Each row of a before or after table is a point. The points were changed in one or more steps. Then noise was added and the rows were shuffled. The steps act on columns, c1 being the first. Write out the steps. A step turns or swaps two columns, mirrors them in a line or flattens them onto one, adds a multiple of one to another, or multiplies or shifts one. Angles are multiples of 10 degrees, from the lower column toward the higher: turns from -170 to 170, lines from 10 to 170 but not 90. Use the fewest steps. Two steps may share a column if one is a turn and the other turns, adds or multiplies; they go together, in the order done. Otherwise the lowest column goes first.

Before:
[[-0.018,0.034,-0.010],
[-0.036,0.029,0.003],
[-0.013,0.026,-0.040],
[0.036,-0.078,0.003],
[-0.013,-0.032,-0.037],
[0.040,-0.108,0.020],
[0.007,0.012,0.006],
[-0.010,-0.011,-0.004],
[0.009,0.060,-0.038],
[-0.016,0.021,0.000],
[-0.055,0.044,-0.018],
[0.040,-0.105,0.009],
[0.046,-0.083,0.049]]
After:
[[0.093,0.051,0.007],
[-0.020,-0.013,-0.025],
[-0.036,-0.047,-0.031],
[0.082,0.038,0.002],
[-0.077,0.007,-0.011],
[-0.008,0.021,-0.009],
[-0.034,-0.015,-0.007],
[0.012,0.034,-0.028],
[-0.053,-0.002,-0.005],
[-0.027,-0.009,0.001],
[0.084,0.029,0.028],
[-0.008,-0.020,0.006],
[0.104,0.054,0.013]]
Steps: mirror c1 and c2 in the line at 160 degrees; multiply c3 by 0.7

Before:
[[0.026,0.044,0.003,-0.039,0.021,0.003],
[-0.035,0.000,0.023,0.034,-0.036,0.036],
[0.022,0.037,0.061,-0.028,0.071,-0.001],
[0.003,-0.026,0.008,0.066,-0.033,0.016],
[-0.006,-0.016,-0.031,0.078,-0.005,0.061],
[-0.048,0.029,0.015,0.006,0.040,-0.056],
[0.008,0.006,0.021,0.090,-0.037,-0.051],
[0.011,-0.030,0.010,-0.088,0.059,-0.005],
[-0.001,0.001,0.014,-0.059,0.010,-0.027],
[0.026,0.024,0.057,0.123,-0.041,-0.048],
[0.037,0.052,0.002,-0.029,0.009,-0.035],
[0.012,-0.011,-0.042,0.008,-0.015,-0.054]]
After:
[[0.011,-0.020,-0.011,0.011,-0.104,-0.006],
[-0.006,-0.023,0.067,-0.047,0.062,-0.016],
[0.026,0.070,-0.002,0.010,-0.044,-0.004],
[-0.048,-0.019,-0.052,-0.036,-0.021,0.027],
[0.000,0.001,-0.030,0.030,-0.052,0.007],
[0.027,0.051,-0.073,-0.047,0.120,-0.012],
[0.005,-0.023,0.005,-0.017,0.071,-0.017],
[0.038,0.090,-0.030,0.012,-0.028,0.022],
[0.007,0.013,-0.052,-0.030,0.094,0.017],
[0.012,0.001,-0.014,0.007,0.017,0.067],
[0.022,0.059,-0.038,-0.037,-0.067,-0.045],
[-0.032,-0.036,0.012,0.006,0.048,-0.039]]
Steps: add 1 times c1 to c2; turn c3 and c6 by -130 degrees; turn c4 and c5 by 130 degrees

Before:
[[0.069,0.010,0.046,0.014,0.015,-0.037,-0.006,0.026,-0.010,0.008,0.008],
[0.004,-0.043,0.036,0.016,-0.015,-0.018,-0.031,0.004,0.002,0.015,0.004],
[0.036,-0.042,0.011,-0.012,-0.029,-0.078,0.007,0.006,0.018,-0.016,-0.006],
[-0.041,0.206,0.026,0.019,-0.044,0.007,-0.030,-0.005,0.034,0.025,-0.032],
[0.033,0.061,0.011,0.059,-0.014,-0.030,0.008,-0.001,-0.064,0.031,-0.066],
[0.060,-0.048,-0.006,0.042,0.012,-0.070,-0.035,-0.028,0.035,0.010,0.001],
[0.053,0.059,-0.003,0.067,-0.060,-0.011,0.009,0.023,-0.032,0.035,0.002],
[0.019,-0.050,0.013,0.009,0.011,-0.065,-0.013,0.054,0.056,0.035,-0.012]]
After:
[[0.066,0.002,-0.034,0.016,0.016,0.040,0.001,0.029,-0.014,0.008,0.029],
[0.004,0.032,-0.042,0.021,-0.016,0.023,0.027,0.004,0.003,0.010,-0.011],
[0.035,-0.088,-0.006,0.062,-0.010,0.027,-0.013,-0.002,-0.056,0.021,0.010],
[0.038,0.024,-0.027,-0.015,-0.026,0.075,-0.017,0.007,0.016,-0.015,-0.029],
[-0.039,-0.162,0.046,0.025,-0.044,-0.001,0.034,-0.003,0.035,0.022,0.133],
[0.066,0.034,-0.009,0.041,0.012,0.076,0.021,-0.028,0.032,0.005,-0.034],
[0.052,-0.033,0.025,0.074,-0.058,0.009,-0.010,0.021,-0.036,0.024,0.039],
[0.019,0.022,-0.036,0.018,0.009,0.067,-0.005,0.057,0.061,0.033,-0.032]]
Steps: turn c2 and c11 by -130 degrees; turn c3 and c11 by 150 degrees; turn c4 and c10 by -10 degrees; turn c6 and c7 by 170 degrees

Before:
[[0.052,-0.021,0.021,0.003,-0.007,-0.018,-0.001,0.026,0.022,0.009,-0.024,0.057,-0.035,0.045],
[-0.019,-0.018,-0.026,-0.013,0.020,-0.023,-0.031,-0.023,-0.005,0.070,0.033,-0.012,0.010,-0.032],
[0.082,0.009,-0.010,0.069,0.049,-0.025,0.076,-0.023,0.086,0.002,-0.005,0.049,0.017,-0.025],
[0.078,-0.045,-0.013,0.022,0.006,0.067,-0.006,0.013,0.029,0.005,-0.062,-0.039,-0.013,0.060],
[0.015,0.007,0.015,0.008,-0.057,0.062,-0.003,0.012,-0.001,0.031,-0.082,-0.009,-0.032,0.014],
[-0.020,-0.077,-0.027,0.092,-0.002,-0.028,-0.036,-0.045,0.094,-0.020,-0.025,-0.007,-0.013,-0.065],
[-0.034,0.035,-0.058,-0.036,-0.017,-0.006,-0.074,-0.013,-0.026,0.011,-0.056,-0.037,-0.051,0.026],
[0.030,0.012,-0.014,0.029,-0.001,0.026,-0.065,0.066,0.019,0.023,-0.059,-0.013,-0.029,-0.008],
[0.040,-0.027,-0.066,0.022,0.000,-0.054,0.011,-0.009,-0.054,0.021,0.014,0.014,0.006,-0.051],
[0.058,-0.006,0.042,0.044,0.022,-0.059,0.008,-0.033,0.051,-0.039,-0.006,0.036,0.071,-0.036],
[0.004,0.009,-0.060,-0.013,-0.095,0.046,-0.056,0.053,0.022,0.025,-0.028,-0.063,-0.040,0.047],
[0.077,-0.012,-0.012,-0.042,-0.025,0.008,-0.018,0.011,0.038,0.020,-0.050,-0.013,-0.041,-0.021],
[-0.018,0.009,-0.034,0.007,0.001,-0.016,-0.053,-0.036,-0.046,-0.003,0.071,-0.029,-0.054,-0.060],
[0.025,-0.030,0.003,0.012,0.041,0.003,0.035,0.011,0.073,-0.059,-0.023,0.077,0.041,-0.043]]
After:
[[-0.021,0.005,-0.039,-0.001,-0.002,-0.022,-0.014,-0.060,-0.044,0.007,0.073,-0.028,-0.032,-0.062],
[-0.019,-0.076,-0.047,0.093,-0.011,-0.038,-0.001,-0.058,0.095,-0.029,-0.024,-0.011,0.010,-0.057],
[-0.018,-0.029,0.048,-0.014,0.023,-0.018,-0.006,-0.033,-0.004,0.072,0.037,-0.012,0.032,-0.032],
[0.076,-0.007,0.008,-0.039,-0.030,0.009,-0.022,0.005,0.041,0.018,-0.054,-0.008,-0.050,-0.022],
[0.052,-0.022,0.035,0.010,-0.007,-0.017,-0.024,0.016,0.028,0.010,-0.019,0.056,-0.021,0.044],
[0.001,0.057,-0.032,-0.004,-0.092,0.049,-0.072,0.007,0.032,0.028,-0.026,-0.064,-0.086,0.046],
[-0.034,0.046,-0.040,-0.039,-0.022,-0.005,-0.050,-0.059,-0.024,0.015,-0.060,-0.040,-0.040,0.031],
[0.039,-0.030,-0.039,0.024,0.002,-0.057,0.014,0.007,-0.061,0.015,0.018,0.019,0.060,-0.049],
[0.031,0.002,0.010,0.032,-0.002,0.026,-0.086,0.003,0.020,0.027,-0.058,-0.010,-0.054,-0.002],
[0.024,-0.052,-0.055,0.013,0.047,0.005,0.025,0.024,0.067,-0.069,-0.021,0.085,0.044,-0.042],
[0.013,0.039,0.045,0.008,-0.063,0.063,-0.005,0.005,0.004,0.031,-0.077,-0.005,-0.090,0.023],
[0.052,-0.016,0.002,0.043,0.020,-0.068,0.021,-0.016,0.047,-0.045,0.000,0.037,0.129,-0.036],
[0.078,-0.049,-0.010,0.018,-0.001,0.061,-0.008,0.010,0.029,0.008,-0.057,-0.045,-0.081,0.061],
[0.084,-0.012,-0.014,0.066,0.055,-0.026,0.077,0.034,0.088,0.010,-0.007,0.042,0.033,-0.025]]
Steps: add -0.5 times c5 to c2; add 1 times c10 to c3; add -1 times c6 to c13; turn c7 and c8 by 40 degrees

Before:
[[0.023,-0.026,-0.031,0.026,-0.025,-0.032,0.076,0.015,-0.038,-0.102,0.039,-0.018,-0.001,0.018,-0.050,0.008,0.002,-0.067,0.041,0.037,-0.040,0.074,-0.006,-0.016],
[-0.096,-0.008,0.102,-0.113,0.024,-0.028,0.136,0.012,0.029,0.075,0.033,-0.022,0.020,0.093,0.052,-0.078,0.074,0.003,0.007,-0.048,0.064,0.001,0.000,0.040],
[0.036,-0.003,-0.017,0.004,0.023,0.037,-0.028,-0.014,0.004,-0.055,0.072,0.032,0.020,-0.011,0.043,-0.005,0.087,-0.012,0.018,-0.007,0.009,0.042,-0.044,-0.072],
[0.048,-0.014,-0.006,-0.029,-0.002,0.003,0.004,0.021,-0.024,0.009,-0.006,-0.004,-0.051,-0.032,-0.002,-0.017,-0.027,-0.044,0.031,0.068,0.078,0.007,-0.016,-0.006],
[-0.028,-0.001,-0.021,-0.026,-0.027,0.004,-0.042,-0.050,-0.044,-0.026,-0.001,0.021,0.017,-0.051,0.031,0.019,0.017,-0.037,0.035,0.040,0.022,0.044,0.024,-0.084],
[0.042,0.003,0.056,-0.050,-0.061,-0.051,-0.018,-0.028,0.026,-0.042,-0.041,-0.058,-0.049,0.073,-0.031,0.004,-0.027,-0.051,-0.012,0.046,-0.029,0.025,0.073,-0.042],
[0.021,0.026,-0.026,0.018,-0.013,0.002,0.018,0.031,-0.015,-0.071,-0.017,0.022,-0.007,0.018,0.040,-0.035,-0.056,0.029,0.008,0.072,0.048,0.039,0.028,-0.007],
[0.005,0.025,0.027,-0.025,0.039,-0.027,0.028,-0.007,0.031,-0.058,0.021,-0.033,0.020,-0.011,-0.030,0.007,-0.046,-0.031,0.007,0.042,-0.046,-0.046,-0.018,-0.041]]
After:
[[0.006,0.025,-0.073,0.002,-0.019,0.037,0.030,-0.008,0.029,0.009,0.023,-0.033,0.020,-0.010,-0.013,-0.012,-0.047,-0.041,-0.015,0.043,-0.044,-0.047,-0.019,-0.041],
[-0.029,0.000,-0.009,0.023,0.012,0.015,-0.044,-0.050,-0.020,-0.039,-0.003,0.023,0.020,-0.051,0.045,0.056,0.020,-0.016,0.015,0.040,0.022,0.044,0.024,-0.084],
[0.044,0.005,-0.045,0.004,0.083,0.073,-0.017,-0.029,0.008,-0.005,-0.041,-0.056,-0.048,0.074,-0.001,-0.035,-0.027,-0.059,-0.032,0.046,-0.027,0.024,0.073,-0.042],
[0.021,-0.024,-0.070,-0.041,0.008,0.008,0.078,0.016,-0.037,-0.086,0.038,-0.019,-0.001,0.017,-0.010,0.012,0.000,-0.083,0.022,0.037,-0.042,0.075,-0.004,-0.019],
[-0.097,-0.006,0.014,0.067,0.029,0.095,0.134,0.012,0.019,0.125,0.032,-0.021,0.018,0.093,0.043,-0.023,0.074,0.027,-0.013,-0.048,0.063,0.002,0.000,0.042],
[0.020,0.027,-0.048,-0.013,0.000,-0.010,0.018,0.029,-0.039,-0.060,-0.019,0.023,-0.007,0.017,0.021,-0.035,-0.057,0.046,-0.013,0.073,0.047,0.040,0.029,-0.008],
[0.039,-0.004,-0.047,0.022,-0.028,-0.031,-0.028,-0.014,-0.012,-0.031,0.073,0.032,0.021,-0.009,0.042,-0.027,0.086,0.012,-0.001,-0.007,0.009,0.041,-0.044,-0.073],
[0.048,-0.013,0.012,0.024,-0.001,0.018,0.002,0.020,-0.048,0.001,-0.005,-0.005,-0.050,-0.031,0.020,-0.032,-0.027,-0.041,0.010,0.070,0.076,0.008,-0.015,-0.007]]
Steps: add -0.7 times c1 to c16; turn c9 and c16 by -30 degrees; turn c3 and c5 by 150 degrees; turn c3 and c10 by -60 degrees; turn c4 and c6 by -140 degrees; turn c15 and c18 by 30 degrees; shift c19 by -0.020

Before:
[[0.067,-0.066,-0.049,-0.066,-0.031,-0.029,0.013,-0.017,-0.064,-0.026,-0.007,-0.014,0.036,0.054,-0.001,-0.041,-0.028,-0.021,0.024,-0.036,-0.033,-0.002,-0.063,0.071,0.037,-0.047,0.045,0.025,0.094,-0.012,-0.045,-0.053,0.012,-0.003,-0.026,0.018,0.009,0.075,0.040,0.012,0.076,-0.020,-0.005,-0.050,0.071,-0.017,-0.002,-0.025],
[0.040,-0.076,0.062,-0.022,0.019,-0.012,-0.022,-0.071,-0.020,0.073,-0.037,0.063,-0.025,0.046,0.007,0.056,-0.021,-0.003,0.038,0.053,0.002,-0.031,-0.083,0.060,0.035,-0.029,-0.023,0.064,-0.016,-0.024,0.015,-0.056,-0.038,0.084,-0.058,0.025,0.010,-0.009,0.045,0.063,-0.013,-0.045,-0.069,-0.003,0.018,-0.005,0.010,0.028],
[0.037,-0.075,0.006,0.011,0.024,-0.011,-0.031,-0.055,-0.042,0.033,-0.018,0.045,-0.051,0.061,0.007,0.038,-0.102,-0.021,0.047,0.076,0.012,0.012,-0.012,0.032,-0.025,-0.028,0.003,0.046,-0.030,-0.011,0.078,-0.024,0.055,0.049,-0.027,-0.032,0.034,-0.069,0.050,0.038,-0.040,0.000,-0.047,0.012,-0.002,0.036,0.009,0.060],
[-0.015,0.034,0.000,0.010,-0.054,0.010,-0.026,0.030,0.022,0.011,0.004,0.006,0.077,-0.040,0.017,0.006,-0.006,-0.057,0.048,0.024,0.011,0.013,0.007,0.026,-0.006,0.060,0.014,-0.047,0.134,0.022,-0.018,0.025,0.008,-0.006,0.024,0.014,-0.068,-0.024,-0.042,-0.008,-0.008,-0.003,0.012,-0.019,-0.007,0.047,0.047,-0.027],
[0.003,0.003,-0.053,0.049,-0.045,-0.034,0.028,-0.010,0.023,-0.045,-0.001,-0.040,0.076,-0.024,-0.007,-0.002,0.022,-0.023,0.026,-0.019,0.019,0.018,-0.015,0.036,0.020,0.049,0.051,-0.043,0.045,-0.016,-0.009,0.006,-0.017,-0.027,0.042,0.006,-0.109,0.091,-0.044,-0.010,-0.001,-0.010,0.037,-0.031,0.030,0.030,0.049,-0.039],
[-0.072,0.046,-0.045,0.056,-0.011,-0.003,-0.069,0.015,0.081,-0.033,0.051,-0.001,0.043,-0.017,0.035,-0.029,-0.052,-0.055,0.026,-0.017,0.059,0.026,0.008,0.016,0.002,0.008,0.035,-0.037,0.070,-0.007,-0.002,0.030,0.009,0.021,0.035,-0.007,-0.064,0.017,-0.098,0.001,0.033,0.003,-0.033,-0.029,0.025,0.061,0.019,-0.032],
[0.018,-0.025,0.034,-0.023,0.023,0.002,-0.026,-0.047,-0.004,0.049,0.077,0.036,-0.039,0.063,0.008,0.050,-0.054,-0.006,0.039,0.075,0.069,0.021,0.002,0.031,0.021,-0.031,-0.009,0.030,0.005,0.032,0.052,-0.067,0.033,0.068,0.007,-0.054,0.034,-0.040,0.074,0.033,-0.060,0.008,-0.010,0.077,-0.007,-0.023,-0.036,0.000],
[0.000,-0.004,0.015,0.072,0.012,0.064,-0.068,-0.033,0.045,0.030,0.057,0.060,-0.014,-0.008,-0.025,0.006,-0.072,0.031,0.010,0.052,0.080,0.101,-0.012,-0.023,0.009,-0.029,0.008,0.001,0.020,-0.005,0.031,0.011,0.023,-0.030,0.022,-0.028,-0.006,-0.066,0.037,0.003,-0.018,0.037,-0.041,0.024,0.007,0.034,-0.005,0.006],
[0.041,-0.063,-0.043,0.017,-0.048,-0.058,0.035,0.010,-0.003,-0.044,-0.014,0.033,0.017,0.072,-0.041,-0.053,0.001,-0.037,-0.019,-0.010,-0.024,0.026,-0.001,0.089,0.011,-0.055,0.036,0.006,0.086,-0.090,0.008,-0.070,-0.024,0.001,-0.048,0.059,-0.008,0.071,0.069,0.027,0.024,-0.092,0.040,-0.052,0.036,-0.015,-0.031,-0.050],
[0.030,-0.025,-0.068,0.011,-0.007,-0.044,0.045,0.046,-0.043,-0.050,-0.018,0.011,0.052,0.033,-0.020,-0.054,0.037,-0.028,0.011,-0.020,-0.028,-0.034,-0.005,0.084,0.013,-0.027,-0.013,-0.001,0.068,-0.037,-0.040,-0.080,-0.038,0.007,0.017,0.040,-0.055,0.040,-0.003,0.008,0.054,-0.005,-0.013,-0.095,0.035,-0.044,0.043,-0.016],
[0.047,-0.037,-0.050,0.035,-0.066,-0.031,-0.009,0.028,-0.008,-0.057,0.005,-0.059,0.082,-0.003,0.052,-0.026,0.024,-0.070,0.018,-0.030,0.006,-0.044,0.012,0.085,0.007,0.019,0.025,-0.009,0.072,-0.039,-0.081,0.030,-0.059,-0.021,-0.006,0.035,-0.063,0.027,-0.025,-0.008,0.027,-0.006,0.021,0.004,0.017,-0.025,0.054,-0.086],
[-0.021,0.062,-0.003,0.076,-0.018,0.039,-0.055,0.013,0.050,0.004,0.065,-0.053,0.060,-0.045,0.003,-0.003,-0.025,-0.067,0.033,0.002,0.080,0.049,-0.002,0.048,-0.009,0.057,-0.019,-0.059,0.038,-0.025,-0.023,0.013,0.034,0.014,0.018,-0.007,-0.034,0.008,-0.009,-0.013,-0.023,0.053,-0.007,-0.031,0.005,0.111,0.035,-0.032],
[-0.046,-0.014,-0.013,0.045,-0.010,0.050,-0.059,0.025,0.032,0.016,0.053,0.046,-0.002,-0.016,-0.041,-0.005,-0.072,-0.030,0.035,0.038,0.032,0.104,0.008,0.005,-0.011,0.030,0.013,-0.054,-0.013,0.030,-0.010,0.030,0.041,0.057,0.005,-0.039,-0.025,0.003,0.023,0.007,-0.027,0.014,-0.067,0.040,-0.013,0.031,-0.003,-0.010]]
After:
[[-0.023,0.068,-0.005,-0.061,-0.055,0.044,-0.056,0.013,0.057,0.001,0.066,-0.053,0.064,-0.049,0.008,0.056,-0.024,-0.065,0.027,0.002,-0.071,0.054,-0.002,0.056,0.007,0.068,-0.022,-0.059,0.037,-0.024,-0.023,0.020,0.059,0.015,-0.012,-0.010,-0.046,0.005,-0.014,-0.069,-0.017,0.054,-0.006,-0.035,0.006,-0.100,0.034,-0.032],
[-0.018,0.028,0.013,-0.047,0.021,0.012,-0.023,0.027,0.025,0.002,-0.009,0.006,0.075,-0.043,0.019,-0.015,0.002,-0.054,0.043,0.017,-0.012,0.011,0.006,0.028,0.018,0.052,0.003,-0.051,0.132,0.023,-0.010,0.034,0.009,0.003,0.000,0.011,-0.062,-0.025,-0.037,-0.020,-0.007,-0.004,0.002,-0.023,0.001,-0.050,0.053,-0.029],
[0.037,-0.085,0.009,0.021,-0.017,0.002,-0.028,-0.058,-0.036,0.031,-0.028,0.051,-0.057,0.065,0.005,0.060,-0.109,-0.020,0.039,0.085,-0.050,0.015,-0.023,0.023,-0.036,-0.039,0.004,0.051,-0.039,-0.005,0.079,-0.027,-0.017,0.038,-0.021,-0.032,0.032,-0.062,0.055,-0.055,-0.034,-0.007,-0.047,0.012,-0.001,-0.001,0.013,0.067],
[0.017,0.005,-0.052,-0.058,-0.025,-0.040,0.032,-0.011,0.010,-0.040,-0.007,-0.036,0.075,-0.019,-0.009,0.004,0.014,-0.020,0.031,-0.015,0.004,0.019,-0.017,0.048,0.035,0.049,0.040,-0.035,0.053,-0.017,-0.004,0.015,0.028,-0.023,-0.008,0.012,-0.113,0.084,-0.047,-0.003,-0.004,-0.015,0.034,-0.027,0.028,-0.025,0.048,-0.048],
[0.070,-0.065,-0.048,0.006,0.079,-0.030,0.007,-0.022,-0.067,-0.019,-0.009,-0.020,0.037,0.052,-0.008,-0.113,-0.021,-0.026,0.029,-0.033,0.000,0.001,-0.067,0.025,-0.001,-0.047,0.039,0.014,0.081,-0.011,-0.051,-0.065,-0.030,-0.008,-0.082,0.015,0.012,0.068,0.037,0.008,0.075,-0.011,-0.001,-0.048,0.074,0.016,0.000,-0.025],
[0.030,-0.021,-0.065,-0.012,-0.006,-0.046,0.056,0.049,-0.049,-0.049,-0.022,0.006,0.063,0.032,-0.008,-0.042,0.044,-0.024,0.016,-0.009,0.045,-0.041,-0.007,0.073,0.024,-0.015,-0.014,-0.002,0.061,-0.038,-0.050,-0.077,-0.010,0.011,-0.055,0.040,-0.046,0.033,-0.006,0.026,0.050,-0.013,-0.011,-0.100,0.030,0.035,0.039,-0.013],
[0.032,-0.075,0.054,0.030,0.014,-0.011,-0.019,-0.065,-0.018,0.065,-0.036,0.070,-0.031,0.043,0.012,0.046,-0.034,-0.004,0.037,0.040,0.025,-0.036,-0.095,0.006,-0.028,-0.031,-0.032,0.074,-0.016,-0.018,0.015,-0.056,0.025,0.080,-0.094,0.021,0.008,-0.015,0.043,-0.039,-0.010,-0.053,-0.082,0.005,0.013,0.051,0.005,0.017],
[0.000,-0.011,0.008,-0.019,-0.066,0.057,-0.074,-0.032,0.044,0.033,0.060,0.068,-0.011,-0.009,-0.015,0.074,-0.077,0.022,0.017,0.054,-0.066,0.103,-0.015,-0.009,0.019,-0.031,0.010,0.003,0.021,0.004,0.034,0.019,0.057,-0.027,0.014,-0.031,-0.005,-0.070,0.028,-0.024,-0.026,0.037,-0.038,0.025,0.006,-0.024,-0.013,-0.002],
[0.021,-0.023,0.032,0.040,0.006,-0.001,-0.030,-0.058,-0.006,0.048,0.081,0.031,-0.035,0.064,0.010,0.031,-0.059,-0.010,0.042,0.081,-0.067,0.026,0.007,0.017,0.013,-0.028,-0.006,0.033,-0.002,0.037,0.058,-0.065,0.042,0.063,-0.030,-0.058,0.030,-0.045,0.073,-0.017,-0.070,0.014,-0.010,0.082,-0.014,0.042,-0.043,-0.008],
[0.037,-0.073,-0.042,-0.061,0.016,-0.064,0.036,0.002,-0.004,-0.039,-0.027,0.026,0.024,0.074,-0.039,-0.052,0.003,-0.044,-0.004,-0.014,0.031,0.020,0.005,0.048,-0.028,-0.059,0.035,0.000,0.088,-0.092,0.001,-0.076,-0.009,0.011,-0.092,0.070,-0.008,0.076,0.068,-0.003,0.030,-0.092,0.044,-0.051,0.030,0.029,-0.025,-0.054],
[0.045,-0.033,-0.045,-0.081,0.004,-0.024,0.001,0.039,0.001,-0.049,0.004,-0.064,0.087,-0.004,0.057,-0.018,0.030,-0.075,0.018,-0.026,0.049,-0.046,0.017,0.062,-0.006,0.015,0.019,-0.002,0.073,-0.035,-0.079,0.021,0.036,-0.021,-0.061,0.018,-0.066,0.023,-0.025,0.017,0.022,-0.011,0.013,0.000,0.015,0.016,0.056,-0.092],
[-0.081,0.042,-0.059,-0.037,-0.037,-0.008,-0.072,0.028,0.077,-0.035,0.050,-0.002,0.039,-0.015,0.035,0.021,-0.048,-0.045,0.028,-0.030,-0.034,0.024,0.020,0.024,0.025,0.010,0.031,-0.031,0.075,-0.011,-0.001,0.034,0.050,0.020,0.002,0.009,-0.063,0.012,-0.100,-0.046,0.038,0.011,-0.027,-0.034,0.023,-0.044,0.023,-0.026],
[-0.047,-0.004,-0.010,-0.030,-0.039,0.050,-0.064,0.022,0.021,0.016,0.046,0.058,0.002,-0.023,-0.041,0.031,-0.073,-0.023,0.040,0.043,-0.055,0.105,0.015,0.006,0.002,0.026,0.016,-0.073,-0.007,0.035,-0.011,0.036,0.011,0.056,-0.003,-0.034,-0.029,0.001,0.027,-0.028,-0.023,0.008,-0.067,0.044,-0.013,-0.021,-0.002,0.000]]
Steps: turn c4 and c5 by -120 degrees; add -1 times c5 to c16; turn c21 and c33 by 120 degrees; turn c25 and c35 by -50 degrees; turn c24 and c35 by -40 degrees; turn c40 and c46 by 140 degrees
